Each row of a before or after table is a point. The points were changed in one or more steps. Then noise was added and the rows were shuffled. The steps act on how far a point lies along the listed directions, d1 being the first. Write out the steps. A step turns or swaps two directions, mirrors them in a line or flattens them onto one, adds a multiple of one to another, or multiplies one. Angles are multiples of 10 degrees, from the lower direction toward the higher: turns from -170 to 170, lines from 10 to 170 but not 90. Use the fewest steps. Two steps may share a direction if one is a turn and the other turns, adds or multiplies; they go together, in the order done. Otherwise the lowest direction goes first.

Directions:
(1): [-41  -4]
(2): [-4 41]
Before, 14 rows:
[[ 11 -18]
 [ 27 -16]
 [  0  12]
 [-39  51]
 [  8  57]
 [ 37  58]
 [ 10  30]
 [ -3  51]
 [ 12  27]
 [-16  11]
 [ 21 -28]
 [ 14  -5]
 [ 33  38]
 [-31 -21]]
After, 14 rows:
[[ 14  34]
 [-58  28]
 [  7 -12]
 [-11  -2]
 [-49 -48]
 [-50  -7]
 [-25 -17]
 [-54 -20]
 [-31 -40]
 [-13  14]
 [ 33 -15]
 [-27 -16]
 [ 21 -23]
 [ 20 -10]]
Steps: swap d1 and d2

Directions:
(1): [-32 -56  -1  15 -11 -10  -1  47]
(2): [-55  13  29  29   3   7  34 -28]
(3): [  4 -32  30 -30   5 -52   0 -36]
(4): [ 23 -19   2  58  41  -4 -24 -17]
(5): [ 15 -34 -35 -10  18  22  55 -18]
Before, 12 rows:
[[  8  11  -9 -25  49  14  22 -61]
 [ 42  50  -8  40   0  -9 -66  23]
 [ 40  49  -6   3  -8  18 -44  27]
 [  1  -3   0  28 -22 -32 -30  47]
 [-14  49  20  -6 -12  19  -7  -7]
 [  0 -42   4  -1  20 -10  39 -20]
 [  0  -8  25  -4  18 -29  12 -59]
 [-19 -80 -12  34  23  -7  15  19]
 [ 52 -10   8  38  27 -13 -36 -10]
 [ 37  -6  26  16  22  -7 -45   1]
 [-43  14  70  19  11 -30 -39  12]
 [ 19 -65 -23 -26   1  -6   2  38]]
After, 12 rows:
[[ 43   9 -19  -6  11 -18  32 -39]
 [-57   1  22  23  12  -2 -45  36]
 [ 63  29   9   0  19 -46 -38 -45]
 [ 47  16  23 -32   0 -35 -37 -19]
 [ 11  42   5 -19 -15  15 -27  10]
 [-12 -64   6 -23  13 -16  43 -16]
 [ 22   0  38  18  33  -6 -13 -38]
 [ 20  64   0   7  40  48  21 -33]
 [ 26 -13  30  44  30 -23 -19 -32]
 [-45  20  20  49   1  14  -1  -2]
 [ -1 -62 -33  30  34  20  41  -4]
 [-32 -28   5  34   6  10  25  22]]
Steps: swap d1 and d5; turn d2 and d3 by -90 degrees

Directions:
(1): [ 13  49  44 -10  26  -7 -38 -26   0  -1  54  -5]
(2): [ 23 -14 -18  21 -15  26  49 -61   6 -11  40  -3]
(3): [  0  12 -22  77  33  10 -18   5  -9  25   0  39]
(4): [-23  16 -30   5  33  36 -25 -23   5 -33 -28 -56]
(5): [-45   4  58  47  -9  -8  33   9  18   0  -3 -33]
Before (12 x 12):
[[   8   15   17  -30   19    5  -25  -50   13  -22   29  -32]
 [ -27  -45  -11   12    7   -1    2   54    6   -4 -106   -1]
 [ -10   -8   26   35   16    6   18  -14   13  -31   19  -65]
 [ -68  -12  -47    2   16   21  -31   36   16  -31  -71  -28]
 [ -43  -12   -4    3   -2  -12  -14   54  -16    5  -66   -9]
 [  -7  -26   37  -39  -39    0   30  -11   16  -13  -21  -44]
 [  -1    2    6  -39  -24    1   14  -32   19  -18    8  -33]
 [   9   24  -18   34   34   40  -28  -48  -12   12   14    6]
 [  20  -22   -6  -19   -1    6   31  -41   -7  -21   39  -20]
 [ -10   18    4  -36   -3   16    8  -51   -2  -27   24  -59]
 [  -5   46   34  -43    0   12  -25  -15   -4  -31   41  -31]
 [  11   24   45  -26  -29   13   13  -49   20  -15   67  -52]]
After (12 x 12):
[[ -5  56  17  34  31  23 -40  -9 -12  -5  43   7]
 [ 33 -17   0  57  11   3  26 -22   0  -3  51   2]
 [ 18  21   2  24  39  -1 -44 -30   1  11  34  26]
 [ 27  40 -23  34  25  43 -34 -60   2  -1  60 -13]
 [-49 -18  26  39 -21 -15  31  39  -8  12 -44  -8]
 [  9  28 -30  48  34  15 -21 -34 -22  19  33  24]
 [ 34   4  23 -33 -15 -13  -9 -10 -15  36  35  49]
 [ 26 -10 -47   1  34  14 -15 -28 -20  -9  22   5]
 [  1  18 -35  36  21  19 -23 -30   6   4  -1   6]
 [-28 -55  20  43 -17 -11  46  46  14   7 -78   8]
 [ -8  -7 -24  62  24  41  -3 -36   6  -2 -26 -17]
 [-48 -31   2  64 -19 -21  23  59  16  27 -22  59]]
Steps: turn d2 and d5 by -50 degrees; turn d3 and d4 by -130 degrees

Directions:
(1): [ -2  63  25  46  54  24  14  20  -6  -4 -13  41  21 -17  38  -2 -14  24
 -26  29  30 -30 -22  34]
(2): [ 18  24   6  -7  37  -6 -46  -3   9  -7  38 -16 -27   6 -58  72  50   9
 -17  35  -7 -18  12  21]
(3): [-14 -25  17 -27  12  18   8  13  -2  16   4 -50 -32  33 -12 -39   8   8
 -47 -43  63 -24  -8  53]
(4): [  9  19 -35 -53   9  -1 -14   4 -55  31  -5 -10  16 -17  -9 -25 -18  45
  26  49  41  18  55  -1]
Before:
[[ -34   -9    2  -35   18   31   28   39  -41   32  -24  -11   -2   10
    46  -97  -35   34  -24  -29  103  -13   -1   36]
 [  -4    0  -41  -51  -11    2    6   13  -35   43  -28  -17    7  -10
    18  -43  -31   62   13    3   53    7   31   12]
 [  -8    2    6   30   23   11  -22   22   38  -27   20    2  -24   -3
   -31   39   48   -3  -15   17   -2  -26  -41   26]
 [ -16  -13  -15  -14  -43   -3   16  -29   -9    3  -34   22   26  -11
    34  -62  -48    9   31  -12  -11   41   -9  -43]
 [   6   20   -4   23   12   15   -1  -11  -22  -20  -14   44   42  -28
     7    2  -14   10   13   32  -23    0   -1  -20]
 [   7   30   -4   11   19   -2  -23   -2   -9   -1   30   13    3  -15
   -15   32  -17   -9   10   19   -5  -11   -5  -13]
 [ -20   19    7   39   24   11    8   24   17  -23   12   31    4    6
    22  -16   10   -6  -25    1    0   -9  -19    6]
 [  -2   24   26   17   -5   -9  -16   -5  -11   -4   16   14   11   -1
    12   30    7    8    0   18  -13   -4   11    1]
 [   4   38    6   29   31    6  -18  -13    2   -5    5   29   27   -6
    16   20   -4   11  -12   14    5    0   -7   15]
 [ -26   10    9    2    7   39   61   22  -48   26  -38   19   41  -21
    69 -114  -72   47  -21    0  106  -14   -1   20]
 [ -20   14  -10  -38   35   31   30   22  -68   38  -20  -14   16   11
    49  -94  -41   65  -44   -8  116   -7   16   76]]
After, 11 rows:
[[-11   6  17   1 -25  -7   3  -3 -24   8  -1   9  20  -1  33 -14 -18  11
   10   2   3   8  17  -5]
 [  8  -5 -17 -69  31 -11 -70   9 -16  13  54 -43 -50  14 -82  55  61  24
   -6  34  29  -6  42  14]
 [  7 -43 -34 -55 -34 -22 -30  -9  14  19  15 -52 -40  16 -52  34  30  19
    6 -21  -7   7  22  -2]
 [ 25 -13 -46 -88  13 -26 -72 -21 -41  15  58 -55 -33  17 -89  62  56  38
    1  44   9  24  70  22]
 [-14  28 -17   0  30   8  -5  25 -18  -3  12  19  11  -2   9 -29   2  23
  -10  32  28   3  19   7]
 [  0  12 -18 -14   3   1 -11 -16 -26  15  -7   9  33  -7  20 -22 -25  20
   10   9  23  23  21   1]
 [ -4   4 -13  -1 -12  -1   3  -3 -20   9   8  11  15 -14  14 -19 -47 -15
   24  -6   4   4  -5 -27]
 [-21 -29  21 -33  -4  12  -8 -17  17   4   5 -45 -39  37 -26 -38   8  10
  -45 -49  39  -7 -27  33]
 [ -8  28 -21  35   8  10   0  22   1 -16 -16  50  30 -41  22   1  -4  16
   33  53  -7   4 -21 -14]
 [ 10 -24 -17 -89  16   2 -47  -4 -39  28  51 -76 -41  13 -96  12  38  49
  -26  36  81 -12  63  31]
 [ -8 -27 -10 -24  -9  22  13  -6 -37   4 -21  -7  23  -3   2 -57 -24  14
   -3 -14  25   2   8   1]]
Steps: turn d1 and d4 by 80 degrees; turn d2 and d3 by -110 degrees
